Each point is reached from the start by the listed moves, each made 0, 1 or 2 times, or once backwards (-1), plus a little noise. Say if it took an odd or an even number of moves. Then give how often each move was made.
In the rows, 128 means zero.

Moves:
(1): [142 158 151  62]
(2): [ 98 152  97 134]
(3): [111 154 184 119]
Start: [160 118 123 100]
Points:
[100 137 124 164] -> odd (-1, 1, 1)
[ 86 139  40 175] -> odd (-1, 2, 0)
[123 143   7 119] -> odd (0, 2, -1)

Moves:
(1): [145 127 126 154 122 129 132 118 147]
(2): [127 147 128 125 139 134 138 145 127]
(3): [136 130 155 131 131 141 113 123 110]
(4): [112 137 109 140 119 134 130 132 125]
(5): [116 124 124 124 147 136 113 123 133]
(6): [126 122 119 120 121 139 114 147 130]
(7): [132 117 131 114 132 152 146 116 124]
(8): [133 118 113 138 140 121 145 144  93]
Start: [142 113 123 136 144 128 135 137 139]
Points:
[157 105 140 146 150 117 119 204  15] -> even (-1, 0, 2, 0, -1, 1, -1, 2)
[154  46 102  99 186 126 220 118  61] -> odd (-1, -1, -1, -1, 0, -1, 2, 2)
[128 168 119 155 112 114 125 160 169] -> odd (0, 1, 0, 1, -1, 0, -1, -1)
[108 129  15 175 196 134 133 244 118] -> even (1, 2, -1, 1, 2, 2, -1, 2)
[121 103   7 195 182 170 182 178 125] -> even (2, 1, -1, 2, 2, 1, 1, 2)
[113  93 109 110 134 152 141 120 114] -> even (-1, -1, 0, 1, 0, 0, 1, 0)

Moves:
(1): [142 121 144 123 129 117 125 126 113 138 127 129]
(2): [129 148 138 132 112 109 139 119 138 125 121 132]
(3): [127 123 151 114 133 141 134 123 130 105 119 136]
(4): [140 122 123 151 121 122 119 114 139 107 134 134]
(5): [116 136 136 135 152 120 130 130 121 129 148 127]
(6): [137 133 129 137 120 150 138 123 126 129 138 140]
(7): [131 115 131 145 123 136 146 145 124 121 130 117]
(8): [131 139 134 134 123 132 114 136 138 128 128 127]
(9): [133 128 124 125 133 133 139 128 147 122 140 126]
(10): [105 108 138 144 128 135 143 125 138 143 133 124]
(11): [116 119 130 118 117 128 123 129 122 130 148 121]
(12): [133 124 129 129 121 113 123 150 133 133 130 151]
Start: [125 133 139 116 127 151 144 112 126 126 119 128]
Points:
[108 163 190 188  91 160 206 110 153 191 107  99] -> odd (1, 2, -1, -1, 0, 1, 1, 2, 0, 2, -1, -1)
[ 92  85 181  72 128 159 166  90  88 146  65  97] -> odd (1, 0, 1, -1, -1, -1, 0, -1, -1, 1, 0, -1)
[185  90 145 138  94  93 148 165  85 178  79 167] -> even (2, 0, -1, 0, -1, 0, 1, -1, -1, 0, -1, 2)
[ 91 117 227 153 153 196 249 102  64 137 150 112] -> even (1, 1, 1, -1, 2, 2, 2, -1, -1, 1, 0, -1)
[ 82 117 242 175 139 101 210 144 224  73 162 164] -> even (0, 2, 2, 1, 2, -1, 1, 1, 2, 2, 0, 2)
[175 102 203 161  88 210 155  89 134  47 153 165] -> even (1, 0, 2, 2, 0, 2, 1, 1, 0, 0, 1, 0)

Moves:
(1): [121 130 120 124 138 118 140 114 126 114 136 133 139 133 148 136 115 132
 120 120 137 136]
(2): [130 142 123 132 127 124 123 125 128 129 131 133 125 124 115 126 134 135
 133 124 124 126]
(3): [116 135 125 123 129 125 123 119 138 120 138 132 119 128 125 129 132 117
 121 128 133 130]
(4): [134 138 128 120 114 137 127 122 124 130 129 115 129 133 120 126 120 128
 134 141 134 129]
(5): [126 130 137 128 134 121 126 128 126 122 133 127 124 127 129 117 131 128
 132 129 116 116]
(6): [136 119 125 141 125 119 129 144 135 123 132 134 125 135 139 133 131 133
 122 124 129 129]
(7): [123 125 131 118 130 129 132 132 124 120 127 128 137 135 118 127 128 118
 123 127 133 128]
(8): [132 129 122 112 110 128 127 133 132 140 120 114 127 136 123 129 129 128
 133 127 119 121]
(9): [132 122 132 131 130 123 127 138 128 122 120 129 119 129 127 131 127 133
 125 125 122 141]
(10): [128 124 138 142 110 133 140 126 134 121 132 133 120 114 124 128 131 134
 127 123 120 132]
(11): [122 120 116 130 129 124 133 136 120 132 124 124 118 131 120 130 134 122
 132 131 129 130]
(12): [126 124 130 141 127 121 133 127 135 127 125 122 130 129 135 125 131 128
 117 128 130 129]
(13): [128 127 127 128 127 132 124 125 122 134 131 127 128 125 122 116 127 130
 118 133 118 115]
(14): [124 117 114 139 133 131 136 139 139 133 117 113 128 141 128 123 114 124
 123 122 127 115]
(15): [120 131 125 134 139 128 123 130 113 117 123 132 127 124 133 106 130 109
 121 123 121 123]
(16): [117 136 122 122 129 125 108 137 131 127 135 125 125 119 121 134 139 140
 139 127 125 137]
(17): [108 132 133 122 140 129 111 115 118 114 124 135 140 138 134 122 135 120
 139 141 126 131]
(18): [118 135 121 126 141 135 130 149 115 132 114 126 109 142 135 131 125 139
 122 118 135 114]
(19): [148 121 124 130 122 131 132 125 134 119 129 124 128 118 123 142 139 146
 130 126 135 125]
(20): [126 129 124 132 131 122 131 138 128 126 115 140 138 123 131 121 124 126
 128 137 128 118]
Start: [126 138 137 131 130 126 134 131 131 139 129 132 134 123 129 119 125 137
 114 126 124 112]
Points:
[132 112  77 162 135 107 119 198 158 187  95 108 136 184 110 123 142 151
 146 122 107  60] -> odd (-1, 2, -1, -1, 0, 2, 0, 1, -1, -1, 1, 0, 0, 2, -1, 0, 1, 0, 0, 0)
[ 85 179 142 127 149  96  98 169 100 154 159 116  92 159  75 107 179 139
 130 143 136 102] -> even (-1, 2, 0, 1, 2, 1, 2, -1, -1, -1, 2, 2, 0, -1, -1, 1, 0, 1, -1, -1)
[119 119 135 156  50 119 207  51 193  98 177  87 148 148 172 126  86 101
  57 121 152 131] -> even (2, -1, 2, 2, 0, 1, 0, 1, -1, 2, 0, 2, 0, 1, 0, -1, 0, -1, 0, -1)
[ 77 163 160 114 159 155 103 165  66  80 114 147  91 140 111 127 145 148
 100 110 143 166] -> odd (0, 0, 0, 1, -1, 0, 2, -1, 2, 1, 0, 0, 0, -1, 1, 1, 1, 2, 0, -1)
[ 54 207 192  58 124 138  74  83  56  97 125 138 165 134  92   7 143  66
 133 157  49  72] -> even (0, 1, 0, 1, 2, -1, 2, 2, 0, 1, -1, 0, 1, -1, 2, 0, 2, 0, -1, 0)
[ 69 128 102 156 149  80  97 198  73 128  96 171 142 131 135  68 174  96
 104 126  88 115] -> odd (0, 1, -1, -1, -1, 2, 1, 1, 0, 0, 2, 1, 1, -1, 2, 1, 1, 0, -1, 1)
[ 60 151  76 128 200  63 130 143  99 112 119 142 134 106 148  51  89  73
 114 125  87  98] -> odd (2, 0, 1, 0, 2, -1, -1, 0, 1, -1, 2, -1, 0, 1, 2, 1, -1, -1, -1, 2)
